Rows are points. Each copy is the shape, with its points in the same order, turned, moved and blurred by noise. Some copies are also mirrored. Which?

Shape (8 x 2):
[[ 36  34]
 [ 18 -42]
 [-33 -41]
 [-28 -35]
 [-17 -13]
 [-11  13]
 [ 13  24]
 [  6  30]]
Copy 1 (8 x 2):
[[  9  60]
 [-48   7]
 [-22 -33]
 [-19 -29]
 [ -2  -6]
 [ 15  11]
 [ 13  38]
 [ 23  40]]
Copy 1 is: mirrored
Copy 2 (8 x 2):
[[ 10 -46]
 [ 39  23]
 [  0  50]
 [ -2  40]
 [ -7  16]
 [-14  -7]
 [ -1 -32]
 [-10 -32]]
Copy 2 is: mirrored

Shape (6 x 3):
[[-11  -3  45]
 [-11 -26  -2]
 [-12  -8 -26]
 [-19 -12  -1]
 [ 60   6  -7]
 [-15   0  -5]]
Copy 1 (6 x 3):
[[  7  -5  47]
 [  6 -33  -2]
 [ -7 -15 -26]
 [ -6 -22  -4]
 [ 58  22 -29]
 [ -8  -6  -4]]
Copy 1 is: only turned
Copy 2 (6 x 3):
[[ 12   9  41]
 [-11 -19   0]
 [  8 -18 -21]
 [  9 -22   4]
 [-13  58 -23]
 [ 20  -7 -10]]
Copy 2 is: mirrored

Shape (11 x 6):
[[-52   5  -5  16   6   6]
 [ 28  13  -7 -14  27  21]
 [ 25 -37   5   5 -23  11]
 [ 30   9  53  11  24  14]
 [ 17  19  17   8 -34  -3]
 [  7   8   9  -9  -1  16]
 [ 10  19  -1  14  27  -4]
 [ -4  19   6 -25  18  10]
 [ 30  23  27   4  23  13]
 [  2  -2   3  26  20  16]
 [ 21   5  15   9 -54  21]]
Copy 1 (11 x 6):
[[-41   6 -14  29  12  23]
 [ 17  -4  10 -29  29  33]
 [ 30 -40   0  10 -16  11]
 [ 24  -1  59   7  24  15]
 [ -4 -10  26 -12 -21 -12]
 [  4   0  12  -8   0  23]
 [ -4  -1  12  -9  39   5]
 [  3  24   6 -12  13  30]
 [ 15   1  42 -16  28  15]
 [ -6 -22  14  11  31  21]
 [ -2 -32  27 -12 -43   5]]
Copy 1 is: mirrored
Copy 2 (11 x 6):
[[-52   4   9  17  -9  -2]
 [ 19  13 -19  -9  24  13]
 [ 28 -33   3   2 -29  11]
 [ 38   9  36  15  32   6]
 [ 25  22  17   6 -34 -10]
 [  7  11   9  -8  -3  14]
 [  3  14  -8  13  19 -16]
 [ -7  20   5 -21  15   6]
 [ 32  20  11   7  27   3]
 [ -1  -3  -2  27  12   8]
 [ 32  14  20   9 -52  18]]
Copy 2 is: only turned
Copy 3 (11 x 6):
[[-30  24   4  27 -25   8]
 [ 40   3  -2  -3  13  10]
 [  6 -49  21  21   9 -14]
 [ 42   8  60  17  17  12]
 [ -1   0  29  20  33 -34]
 [  4  -1  18   4  17   1]
 [ 29  22  10  18  -7  -7]
 [  9  16  11 -16   4   8]
 [ 42  15  31  10  21   2]
 [ 18   3  14  38  -6  12]
 [-14 -25  23  25  50 -24]]
Copy 3 is: mirrored

Shape (11 x 8):
[[ 26  23 -37   0 -33   9   2   8]
 [ 11   5  -4   8 -25  24   6  -9]
 [-32 -26   1  10   8 -16  -2  19]
 [-10 -30  28 -12 -23  28  24 -14]
 [-23 -12  -2 -16  11   5 -28  -5]
 [ 17 -17  27   3  -6  16 -22  11]
 [-37   5   0 -34  27 -17  -5  38]
 [ -3  36 -12   3  -5 -28   9  13]
 [ 12  24 -13 -42  15 -20  25 -14]
 [ 21 -22   6  -8  14 -18 -10  10]
 [ 29 -17  23  11  15  30  17   5]]
Copy 1 (11 x 8):
[[ 29   3 -36 -32 -34   6   3   9]
 [  8  -5  -6 -14 -32  20   5 -12]
 [-28 -24  -8  22   3 -11  -8  15]
 [-21   1  20  23 -43  19  18 -21]
 [-28  12 -14  18  -7   3 -30  -5]
 [  7   3  20  14 -22  25 -24  11]
 [-50  20  -8   0  14 -19 -10  37]
 [ -3  -1 -13 -38   4 -24  -1  11]
 [  1  52 -11 -14  -2 -33  13  -9]
 [ 16   9   7  21   0  -8 -14  15]
 [ 15   7  24  16   3  36  17   0]]
Copy 1 is: mirrored
Copy 2 (11 x 8):
[[-25 -29 -47  -2   2 -15   5  -6]
 [-13 -27 -14  15  -4   9   6 -22]
 [ 19  28   2   0 -35   3   2   7]
 [  3 -30  32   4 -23  26  22 -24]
 [  6  13   6 -26  -6  20 -23  -7]
 [  8 -26  16   9   0   4 -22  13]
 [ -9  43  14 -39  -9   0   5  32]
 [-21  25 -22 -10   3 -35  11  -2]
 [ -5   7  -7 -47  26 -18  32 -19]
 [ 30  -4   4 -12   7 -18  -7   8]
 [ 23 -26  11  23  20  12  18   5]]
Copy 2 is: mirrored
Copy 3 (11 x 8):
[[ 29   8 -33 -20 -49  -2  -6  -4]
 [ 20  -9   2  -9 -38  12   9 -12]
 [-25 -24   2  18   0 -24  -7  14]
 [  7 -47  35 -19 -21   4  27  -7]
 [-17 -15  13 -14  -5  -5 -32  -6]
 [ 22 -14  31  -2 -17   9 -13  20]
 [-39   9   4 -25  15 -36  -8  24]
 [  4  29 -14   1 -23 -36   3  -8]
 [ 20  13 -10 -45   7 -40   4 -25]
 [ 27 -16  10  -4   8 -24 -22  13]
 [ 37 -14  18   0   9  20  21   7]]
Copy 3 is: only turned
Copy 4 (11 x 8):
[[ 34   5 -14  22 -14  20 -26 -21]
 [  1  11 -17   6 -16  18  -2  -2]
 [-32 -33  22   1  11 -13 -13  -3]
 [-27  -7  -2 -28 -31  17  26   2]
 [-19  -6   1 -31  22  -4 -24  -9]
 [  5   3   9 -22  -6  -4  -6  32]
 [-14 -22  56 -22  29   6 -24 -30]
 [  7  11  27  28   5  -5 -16 -37]
 [ 25   5  13 -13  14   0  16 -60]
 [ 18 -18  14 -15  13 -25   1   4]
 [  8  -3   4  -4   6  15  34  29]]
Copy 4 is: mirrored

Shape (14 x 11):
[[ -2 -15  27 -26  23   1  10  -9 -13   0  12]
 [  0  21 -13 -21  -6  -8  -6  -7 -29   8   9]
 [ 29   7 -18  10 -12 -45   3   0  12  -9   3]
 [ 24  56 -28  34 -12 -17 -18  -8  -1  -1 -44]
 [-13  23   3  -1  -6  -8  24 -18  35 -40   6]
 [-33  45   3   4 -14  -4 -11  14 -16 -33 -26]
 [  6  37  19   0 -11  14  -2  19   0 -20  -3]
 [  8  18  31 -16   7  -6 -18 -15  -7 -51   5]
 [ 24   2 -33   7  23 -14  50  14 -18  15 -12]
 [ -8  32  24  -3 -10  -8  48   2   2  -5 -28]
 [  6 -15  27 -36 -25 -15 -37 -25 -23  -3 -35]
 [ -3  -3 -17   5  -6  23  12  12 -23   4   4]
 [  5  22   4 -16 -27  -1  -3 -17  -3 -50  -1]
 [ -5  21 -16  42   6  11  17   2 -55  -8  31]]
Copy 1 (14 x 11):
[[ -5 -24  13 -25  21  15  -2 -19 -27   4  15]
 [  5  19 -14 -17 -11   5  -7   1 -21  20   5]
 [ 28  -4   2   2 -15 -23 -28  14  12  -6  -3]
 [ 19  43 -11  15 -14 -14 -30  -1  11   7 -58]
 [  0  14  20 -10  -7   8  15 -17  29 -39  -1]
 [-20  60  22  -5  -9  15  -8   3 -24 -19 -27]
 [ 15  27  32  -6 -11  35  -9  -5 -13  -6 -18]
 [  7  15  29 -34  -4  13 -31 -36 -17 -31   5]
 [ 32 -14 -29   7  28  -6  13  30 -16  -3 -20]
 [  3   6  35  -3  -1  -3  38   7 -12 -18 -28]
 [-31 -19   8 -42 -32  -2 -40 -24 -29  13 -25]
 [  5  -2 -15   8  -3  33   7  12 -21   0  -2]
 [  5  24   7 -25 -34   6 -10 -22 -11 -34  -7]
 [ 20  34 -17  40   6  13   5  -5 -47   1  22]]
Copy 1 is: only turned
Copy 2 (14 x 11):
[[-16 -18  18 -29  30   2  12  -5 -25   9  17]
 [-10  27 -17 -29  -5   7  -8 -10 -34   7  17]
 [ 13   5 -25   2  -5 -46 -11   8   1   0  12]
 [ 33  54 -28  36   0  -7 -23 -17   4   9 -21]
 [-23   9  -5  -4   5 -14  15   9  44 -16  22]
 [-35  46  -1   3   2  11 -20   3   2 -10 -21]
 [  0  30  25  -2   1  11  -9  24  -2  -3  -3]
 [-10   8  23  -9  36   2 -20   0   1 -40  20]
 [ 18   4 -49 -10  14 -15  35  17 -27  28 -17]
 [-13  36  17 -15  11 -23  35   2   3   9 -21]
 [ -8  -5  28 -25   9 -16 -41 -48 -32 -19 -10]
 [ -6  -1 -15  -9 -18  21  10   9 -29  15  -7]
 [ -4  21   8 -18  -1  -1  -7  -6  13 -41  11]
 [-10  27 -31  25  -7  26  24  23 -51  -6  25]]
Copy 2 is: only turned
Copy 3 (14 x 11):
[[ -8 -23   9 -21  29  -7   3 -24  -3  -9   9]
 [  2  11 -11 -17  -5 -19 -10  -3 -20   6  23]
 [ 20   3 -16  23  -7 -43  10  18  15 -21  16]
 [ 37  58  -6  49 -24 -21   4   6 -16   1  -6]
 [-21  22   9   9 -13 -13  30 -17  27 -45  14]
 [-26  37  16  14 -28  -4  -9   6 -33 -25  -8]
 [ -1  23  26   0  -7  13  11  15 -12 -21  11]
 [  5  11  22  -3  14   0 -21 -16  -4 -57  15]
 [  6   3 -42   7  27 -24  48  13 -17  14  -2]
 [ -6  17  24  -5 -12 -21  55  -9 -22 -19 -10]
 [ 33 -23  14 -19 -23 -16 -37 -29 -19 -21 -18]
 [-11  -7 -19   1  -5  16  15   5 -18  11  13]
 [  5  19  -1  -8 -22   0  -2  -9  -4 -54  17]
 [-22   7 -20  33  12   8  13   3 -50   4  53]]
Copy 3 is: only turned

Shape (17 x 12):
[[ -9   8  22   1  -6 -27 -27 -17 -18 -32  -1  16]
 [ 33   5 -27 -21   3  -7   2 -15 -11  -1  23  33]
 [  1  16  21  21  20 -28  10  17  12  -3  16 -20]
 [-21   6 -29 -18 -20  16  -6 -22 -10 -24  16  -8]
 [  5  15  25  19  -4   2  25  -9 -40  23  -1  13]
 [ 21  13  17  22  -6   6 -25  -8   3 -16 -15   6]
 [-19  18  12  -4  24  -9  17 -21   0 -23   0  32]
 [-16   1 -13   2   2  26 -33 -11 -13   4 -17  -5]
 [-13  -6  15  -3 -28  -9  -8 -23  10  15  -4 -11]
 [  6  30  19   0  19  -6 -28  23 -25 -15  -8   8]
 [ 34 -22  -9   0 -27   1   9  25 -28  23 -15  -5]
 [ 37  26  13  -1 -27 -15  -9  36   7   5 -16  27]
 [-11  24   0 -12  21  -8  -9 -20  10 -16 -21  27]
 [ 29  13  21  -4  17  -2  -8   5  -7  -5 -11 -28]
 [ -4   7  -7 -19  25  -9   4  -2 -12 -17   5 -17]
 [-18 -22  25 -27  16   1 -12  30 -30 -28  13  -4]
 [ 32  17  22 -11  11  20 -29  29  15   0  15   9]]
Copy 1 (17 x 12):
[[  0  14  26  -2  17  -8 -33  10  -1 -33   2  16]
 [ 26  31 -19  22  11  28   3  -9  14 -18  20  18]
 [-11  17  19   2  31 -27  14   9  19  13   9 -22]
 [-14  19 -15 -15 -15  13   2  -9 -32 -19  17  18]
 [ -3   3  22  28  24  28  10  34  -1  20 -14  15]
 [ 16  12  29 -12   5  13 -25 -11   9  -1 -15 -10]
 [  3   7  17 -15  29 -12  15  -2   8 -14  -1  45]
 [ -2   3  -6 -22  -3  21 -34  -1 -14  23   9  14]
 [-34   7   8  15 -19  -3 -20   2   9   1 -12   6]
 [ 26  26  29 -26  25   3 -21  29   7   5  16   0]
 [ 27 -14 -21  30 -17  21  -7  33   8  12  -1 -24]
 [ 48  35  20  13 -20  -5  -4  22  33   6 -14  -8]
 [ 12  21   3 -29  22  -8  -9  -7  16  -6  -8  39]
 [  0  10   6 -21  18  21  -6  19  22   7   0 -29]
 [ -6  11 -16 -22  26   2   6  12   1  -8  22   2]
 [  2 -21  21 -22   3  -6  -6  38   6 -13  51   3]
 [ 25  31  28 -15  -4  17  -6   0  37  18  31 -19]]
Copy 1 is: mirrored
Copy 2 (17 x 12):
[[ -9  -9  15   3 -18   7 -20 -22 -15 -47  -3   1]
 [ 12  23   3 -11   5  -4 -16  17  14 -16 -34  36]
 [-15   7  34   2  11 -34  -2  -1   1  -7  29 -16]
 [ -1  -2 -23 -12  20  33   4   6  10 -29 -20 -13]
 [ -8  -9  25   9  -1 -16  15   1 -40  12 -30  10]
 [ 17  -7  33  33  -7  12 -10 -11   1 -16   1   0]
 [-19   6  11  -5  10  -9  16 -38   2 -28  -7  25]
 [  0 -17 -11  18   7  39 -15 -11  -1  10  -4   1]
 [ -7 -21  -7  13 -25  -6   2  -4  13  -3 -15 -25]
 [ -9  10  43  -2   1  20 -27 -16 -20  -6  10   7]
 [ 45  -8  11 -15 -14  -3 -10  23 -20  29 -14  -4]
 [ 24  26  50   0 -43   7  -3   9   1   4   0   5]
 [ -9  17   5   8  -3  11  -3 -44  14 -17  -4  19]
 [ 12   1  39   7  19  -9 -28 -15   0   6  -4 -21]
 [ -4   8   3 -19  31  -4 -18 -16   1 -11  -1  -9]
 [ -9 -34  25 -51  13  16 -25 -12  -9 -14  11  -2]
 [  0   0  60   0   2  19 -23   9  31   8   3   8]]
Copy 2 is: mirrored

Shape (15 x 12):
[[-19  -3  -4 -17  23 -39 -33 -17 -11 -26 -21 -21]
 [ 16   6  12   7  13 -17 -27 -22 -24  -7  10 -18]
 [-10 -30  13 -22   6 -13 -10  -2   8   3  16   4]
 [  6 -17 -20  12  -6   1  -2 -17   0   2  16   1]
 [-12   4   4 -23   2  -1 -23 -36 -37  15  23  15]
 [ 18 -10 -12   7  -8 -15   9 -11  37  12 -11   3]
 [ -6 -23   3  27  17 -14   8   2 -14   1  -7  10]
 [ 14  -8  32   9 -18  -7 -22  -9  -6   2 -11  -6]
 [ -9 -21  23 -14 -11   1   8 -12 -18 -30 -19  -5]
 [ -9 -25 -30  20  18   1  33 -40 -17 -21   3   1]
 [ 12  -5   2  13 -23 -10 -31  23  -4 -22   4   8]
 [ 16  -2   3 -25  -9 -17   4 -15 -13   4  11  19]
 [ 36   1   3 -10   3  10 -14  -5  13  12 -24   0]
 [ -5  -5 -13  11 -16 -21  13   4   6  -5   0 -32]
 [ 10  32  33  34 -11   5   6  -3 -17  -8  14  14]]
Copy 1 (15 x 12):
[[ 10  13 -14   4  27  21 -15 -57  10 -25 -16  30]
 [ 25  -5  15  12   6  14 -15 -39 -22 -16 -10   8]
 [ -8 -24  -7 -12  25 -10   4 -29   7 -15  14   2]
 [  8 -12  10  23  -8  -3  11  -7  -4 -10   1  12]
 [-14 -24  -1 -14 -19  14  12 -50 -41 -12   8  15]
 [ 29  -5  -7   5  -7 -26   4  -5  23   9   8  12]
 [-11  12  29   9  12  -6 -11 -18  -1  17   3  17]
 [ 20 -18  28 -16  -9  -9 -15 -24   3 -10 -19   1]
 [-10  -8  17 -22  20  -2  15 -26   7 -13 -41   7]
 [-12   9   6  39  12   2  39 -11  -7  24 -18  25]
 [  8   6  29   1  -7 -10 -15  -8   8 -46   3   7]
 [  7   1  -8 -20   2 -16  15 -23 -26 -13   5   8]
 [ 46 -17   5 -33  -7   2  -3   1   3  -1   2  14]
 [  9  12  -9  19  -5  -6  -5 -11  20  -5 -17 -17]
 [ 13  21  51  -8 -25   0  11 -30  -9   3  -3 -22]]
Copy 1 is: only turned
Copy 2 (15 x 12):
[[ 14 -28 -40 -28  14  12   0 -43 -19 -32  -5  19]
 [  9 -11 -18   3  -1  -9 -15 -43 -21   1  15  20]
 [ 20 -25  13 -31  18  -3   4  -4  -8   1   5  15]
 [ -2 -16  -8  -3 -11  -7   2   2  11  12   4  29]
 [ 11   1  -2 -35 -20  14   5 -30 -30  28  21  29]
 [ 10 -11   0   6   8  -5   9  -8  32   7 -32   9]
 [  2 -44   2   7  -4  -9   7  -7 -22   2 -21  33]
 [ 15 -14  15  -4 -13  -9 -28 -29 -10  -6 -10   1]
 [ 10 -21  18 -18 -24  -4  10 -19 -15 -43   1  16]
 [-10 -41 -14   5 -28  -4  42 -10  11  -5   8  54]
 [ -4   0   0  -7   5  -9 -41   3 -13 -19 -14  27]
 [ 20  13  11 -22  -4 -10  12 -20  -7   7  -6  32]
 [ 34   7  -1  18  -3  11  -3  -9   3  -2 -15  -4]
 [-19 -17 -17  -9   1 -30   7  -9   8 -15 -14   1]
 [-32   4  31  23 -13  -7 -13 -32 -28   5  -7  23]]
Copy 2 is: only turned
Copy 3 (15 x 12):
[[-33   0  16 -10  23   8 -20  -8 -11 -34 -44   8]
 [  6   7  11   6  35   1  -7   2 -17 -47   0  -8]
 [-20  -4   6 -19  33 -19 -15   0   4   2   9   5]
 [ -2  -7 -23   4  20 -18  -5 -13   9 -19  13   2]
 [  7  27  -1 -23  53 -14   9 -22  -9 -26  12  24]
 [  2   6  -7  10   2 -18 -14   5  34   5  -5 -21]
 [  0  -8  -4  25   9 -22 -19  -5 -14  -3   3  22]
 [ 15  -5  23  -5  21  -1 -29 -12  -5 -17  15 -14]
 [ -2 -31  33 -20   9  -9  -2 -22  -8  -8   4   8]
 [ -6 -31 -12  33  12 -33  25 -35   6 -24 -10  20]
 [ -8  -7  -4 -19  -2   3 -40  11  -1 -35  31   0]
 [  9  15   4 -25  17 -32   3  -1   8 -22   8   8]
 [ 28  -2  -7 -12  14   2 -11  15  17  -1  -7 -18]
 [-29  -6  -4   8 -10 -14  -7 -12  -6  -9   5 -26]
 [ 21  11  19  25  -2   4   4   9 -12 -31  50   8]]
Copy 3 is: only turned
Copy 4 (15 x 12):
[[-28 -29 -34 -26  39 -30 -20  -6  23 -10   0   2]
 [-12   9  -8  -2  33 -26 -16 -19   3   7  10 -10]
 [ -1 -25  -4 -22   0 -20  26  -1  12  10   4   1]
 [ 24  -4 -25   2   3  -7   1  -4  -3  21  -9  -3]
 [ -2   8  -4 -40  -7 -34 -20 -28   2  33   8   4]
 [ 25  -5 -17  10   2 -10  17   0  14 -15 -37   7]
 [-18 -20 -14  18   3 -14  -4  14  -8  21 -17   7]
 [ -2 -15  15  13  11 -11  -5 -32   9  -6   0   3]
 [-19 -35 -10 -15   6   5  -3 -23 -21 -11   4  17]
 [ -3  -4 -60  -4   8  -2  -1   0 -38  28 -26  12]
 [ 22 -27   3  20  10 -16 -18   4   7  -9  26   5]
 [ 13  -1   2 -25  -8 -32   0  -8 -13  -5  -6   3]
 [ 18   6  16  -6  22   4  -4  -4  15 -13 -24  17]
 [  2 -17 -35   9  -2   4  -1   0   5 -18  -9 -27]
 [-11  25   2  34 -18 -12 -16 -16 -12  -3  20  16]]
Copy 4 is: only turned

Shape (15 x 12):
[[-14  10   5   1   0   5   3  -2 -10   6  -3   6]
 [ -2   1   2 -12 -13   4 -13  -6  -1  -6   3 -10]
 [ -7  -1  -8  -4  10   0  12  -1   1  -6   0  -2]
 [  4   9   5  12 -28  -2   9  -4   1  -6   0  -5]
 [  6   6   1  -5   4   7 -12  -1   4   4 -14  -6]
 [ -1   6   3   4  -4  -1  -3  -3  -4 -10   6 -20]
 [  4   5  10  -8  10  -9   3  10  -2  -3  -5  -4]
 [  6  11   8   5   8  -1   1  -2  -2  -2   7  -7]
 [ -2   4  -3  -4   6  -1   6  19  -3 -10   8   5]
 [-12  -5   4  16  -8  -6   7   5 -11  -7  -6   3]
 [-23   6   0  10  -8   5   9  18   0  -6  -1  -6]
 [  4 -15   8   0  -2  -5  11  -2  -7  60   2  -1]
 [  1   1  -9   0  10  -5 -16   5   3  -8   2   2]
 [ -2   4 -20  -2  11  -2   1  21 -18  -9   0  -1]
 [  6  -4   8  10  -7   9   5   5  -6 -10   5  -5]]
Copy 1 (15 x 12):
[[  3   3   6   9  -5   5  11  16  -7  -2   5   2]
 [-16  -2   9  -4  -9  -8  -5   1   1   1  -3  -7]
 [ -1   1  -1   0   6   9   3  15  11  -8  -1  -6]
 [ 17   0   3   3 -23  -9  -5   1   7  10 -10   0]
 [-13   9   5   4   8   2  -4   1   3  10   5   5]
 [ -4  -5  10   1 -11  -6 -16   9   5  -2   3  -8]
 [  0   4   7   2  12 -12  -3  10   5  -5  11   5]
 [  5   2   8   5  -3   2 -11   3   3  -2  13  -4]
 [  1   0   5 -11  -4  -3   4  15   9 -12  11  12]
 [  8  -7   4  13 -12  -3  -3  20   1  -3 -11  15]
 [  1 -10  11   3 -17   0   7  28  14   4  -1   8]
 [  8 -33 -23  20  17   5  11  -5 -20  22  18   3]
 [-17   5  -4   1  -1   0  -7   2   7 -15   9   9]
 [-10   7 -12  -7  -2  -1  -6  29   3  -9  13  13]
 [  8  -9   8  -6  -7   4 -11   9   3   3  -3   9]]
Copy 1 is: only turned
Copy 2 (15 x 12):
[[  0   6  -2  11  -3   1  -7  12  -5  -2  -8   5]
 [ -1  11  -1  -9   6  14  -8   3   2 -13   9  -3]
 [ -4   7  -8   5   8 -12  -3   2   5   6   3 -12]
 [  7  13  -8   8 -19   3  -2  -7   1 -23   8  -3]
 [  3  14  -9  -4  16   7  -9  -6  -4  -4 -10   0]
 [ 13  10  -3  -5  -4   0 -16   3   0 -13   9 -13]
 [  1  10  -7 -11   1 -11 -12   1   8   0 -10   2]
 [  8   9  -3  -1  -1  -9 -15  -4  -7   1   5   0]
 [  0 -12 -15  -2   1 -12  -7   5   7  -4   3   1]
 [ -1  -3   0  13 -10  -8  -5   5   6 -19  -8  -8]
 [ 10  -3 -19  17  -6   3  -7  14  10  -7   0  -6]
 [ 10   7  12  -4 -25  19  16 -17  -1  31 -26  -5]
 [ -3  -9  -3  -2  16  -4 -18  -9   3  -3   0  -3]
 [-10 -18 -17  -8   5 -10 -10  10  -4  -2  -3 -16]
 [ 15  -2  -3  -1  -3  -9   3   2  -1 -16   3   1]]
Copy 2 is: only turned
Copy 3 (15 x 12):
[[-13   4  -1   2  -3   6   1   5   1  14  -6   7]
 [  1   2 -13  -1  -7   8  -7   6  -5   0   1 -14]
 [ -6   4  -7  -7  11   2   0  -1   4  -7  -6  10]
 [-13 -18   3   6  -1  13  12  -5  -4   2  -2 -18]
 [  4  -2 -10  -2   0 -13  -6  11   5  10  -1 -10]
 [ -3  -2 -13   9   8   8   3  10  -6  -5   5  -8]
 [  5  -5   0   3  11 -10  -8   1 -10   1  -4   8]
 [  3  -1   1   6   8  -1   8   9  -4   2   4   1]
 [  4  -9  -5  -7   6   7  -5   4  -8  -3  -4  18]
 [-18 -13  -6  13  -1   6  -2 -10   2   1  -2   9]
 [-24 -13  -9   3   1  12  -5  12  -5  -3  -8  12]
 [-31  10  12 -18  -7 -32   6 -11  -9  20  30   5]
 [  9  -8  -9  -2   5   3 -13   6  11   0   9   8]
 [  3 -11 -26  -5  14   5  -3   0  -2   5   1  22]
 [ -3 -13  -6   7  -7   0  10   0  -6  -8   1   2]]
Copy 3 is: mirrored

Shape (18 x 12):
[[  3 -40   2 -15  -8  14  13  22  22 -28   4  -6]
 [ 27 -48  12 -17 -15  -5 -22   2 -15 -28   9   0]
 [ 33 -24  32  15   5  33 -21   0   9 -20  -2  -8]
 [  6 -10   3   4  -6  -2  -9 -15  12 -10 -23 -20]
 [ -9 -12  13 -11   8   2   8  -2 -11  14  17  24]
 [ 25 -13  36 -28   1 -20 -10  23   6 -39 -17   9]
 [-10 -16  -4  -9  -3  -6  17  -2  -5   2  16   7]
 [-58  18 -15   3   0  28  16 -27 -11  19 -28  11]
 [ 35 -29   3 -19  18  -6 -15  12 -10 -15  -9 -12]
 [-35  18 -39 -10   0  37  11 -29  -5 -24  -9  18]
 [ -7  17  -6  12  -7   3   6  -2 -10   4  22  22]
 [ 25  -6   2 -37 -29   2 -10  -3  13 -14 -13 -13]
 [-56  14 -13 -24  13  23   4 -39   6 -12  10  -5]
 [ -2  -9  -4  -2   8 -21 -18  -6  25  14   7  36]
 [-21  12   6   7  -3   1 -16  17  -7  31  52  12]
 [ 12   7   4 -20  15   3  10   1   9  38  28  28]
 [-25  18  -8   6   3   3  30 -37   0  -1  21   2]
 [-42  16 -35   6  25  18  14  -4  -4  -8   0  -5]]
Copy 1 (18 x 12):
[[  2 -15  -8   5   2  40  -6  -4 -43 -11  28 -14]
 [ -1 -27 -28  -8  24  -4   7 -35 -43 -22  38 -12]
 [-17 -42 -24  17  43  19   9 -11 -21  -9  -1   5]
 [ -2 -14   1  26  11   0  -9 -25 -20   2  -5  -8]
 [ -3  12  -8 -10   8 -13   3  13  -8 -22  23  12]
 [ 23 -15 -42  15   8  14   2 -32 -21 -51   5 -17]
 [  0  13   3  -9  -2  -1   1   1 -16  -8  25  -3]
 [ -9  24  42 -16  -6 -17 -36  17 -16   3 -29  18]
 [ 15  -2 -39  15  30   2   8 -23 -41 -10  11 -12]
 [-18  30  19 -36  -5  19 -33 -16 -25  16 -19  17]
 [ -9   4   1 -26  -7  -1  17  -2   5  -3   0  14]
 [ 20 -25 -32  11  -2   7 -26 -34 -16   9  11 -10]
 [-41  36  11 -18  -4   6 -47  -5  -7   3  -5  -6]
 [-16  10 -13  21 -23 -13  18  -9 -13 -19  17  30]
 [-26  -4 -19 -23 -19 -27  29  34  11  -3  14  -1]
 [  5  19 -29   3  -3  -5  10  24  13  -1  23  29]
 [-19  30  26 -13   1   7  -3  -4  17   7   5   1]
 [-19  40  17 -17 -10  15  -3  10 -27  10 -25  -5]]
Copy 1 is: mirrored
Copy 2 (18 x 12):
[[-11 -15  12 -32  -4 -14 -15  39   7 -13   0 -19]
 [  9 -31  18   2  -4  -2 -40  30 -10  -9  30 -28]
 [ -2  -5  18   4   9  25 -14  45  26  -6  30   5]
 [  3  21  17  18 -11  -2 -24  25   6  -2  -4  -5]
 [ -6 -25  15  10   1  -3   9 -16  -3 -26   5  -3]
 [  5 -18  11  14  15 -47 -19  50  -5 -16  23  -2]
 [-11 -10  16  -5  -4 -10  -3 -15  -8 -15  -4 -13]
 [-12  22 -33  23 -39  10  23 -24   1 -26 -32   7]
 [  3 -18  33  10   2  -1 -21  44 -26  -1   8  -4]
 [ -2   9 -54  -1  -6  18  -2 -11 -13 -19 -33  -3]
 [  9  -4  -4   1   9  -1  10 -31  -3  -6  12   1]
 [ 32  12  12  -5  -7 -15 -28  35 -12 -27   5 -13]
 [-13  15 -27  22   4  15   9 -10   1 -37 -44 -30]
 [ 21 -25  21  15  12 -17  -8 -16  19  -2 -21   5]
 [ 19 -18  20   3   9   5  43 -34  10  -5  12 -26]
 [ 17 -21  34  -4  15  -2  22 -23  -5 -32  -8  16]
 [-21  25  -5   5  13   8   2 -37  -4 -21 -16  -9]
 [-20  12 -23   0  -6  16  22 -10 -13   6 -37  -9]]
Copy 2 is: mirrored
Copy 3 (18 x 12):
[[-14 -39  25  -8 -33  31 -15  27   9  11  10  -4]
 [-14 -33  21   3 -16  26  -9   9  19  60 -18  19]
 [ 10  -2  36 -18 -26  37   6  29  13  26  -8  40]
 [  7 -17  24 -12 -16   4   3 -12   6   2 -22  24]
 [-13   0 -16 -20  19  22   2  14  13  20   6   0]
 [ -1 -40  39 -19   6  -9  -8  21  15  42  17  23]
 [-13 -17 -15  -1   2  23   1   7   9  14  -1 -12]
 [-37  33 -26 -20  -5  -4  26  -6 -11 -34 -13   0]
 [  9 -36   5 -11 -15   5 -13  24  26  33 -11  35]
 [-17  26 -20  -9 -42 -10  28   4 -26  -4  -4 -18]
 [  5  17  -6   6  14  15  18  14  -3  11   4  -9]
 [  1 -19  36 -19 -21  -6   5   2  35  24 -18  -9]
 [-27  22 -31 -18 -39   4  22 -36  -3  -1  23  -7]
 [ 11   1  -1 -28  22  18 -31  -2  -8  23  -3 -11]
 [  2  39 -14  16  29  38  -8   8  26  15  16 -10]
 [ 17   9 -25 -33  22  23  -7  17  27  17   7 -18]
 [  2   4 -25  -4  -2  22  38 -18  -4  -5  10 -12]
 [ -4  14 -35   6 -29  -2   6   0 -11 -22  12   1]]
Copy 3 is: mirrored
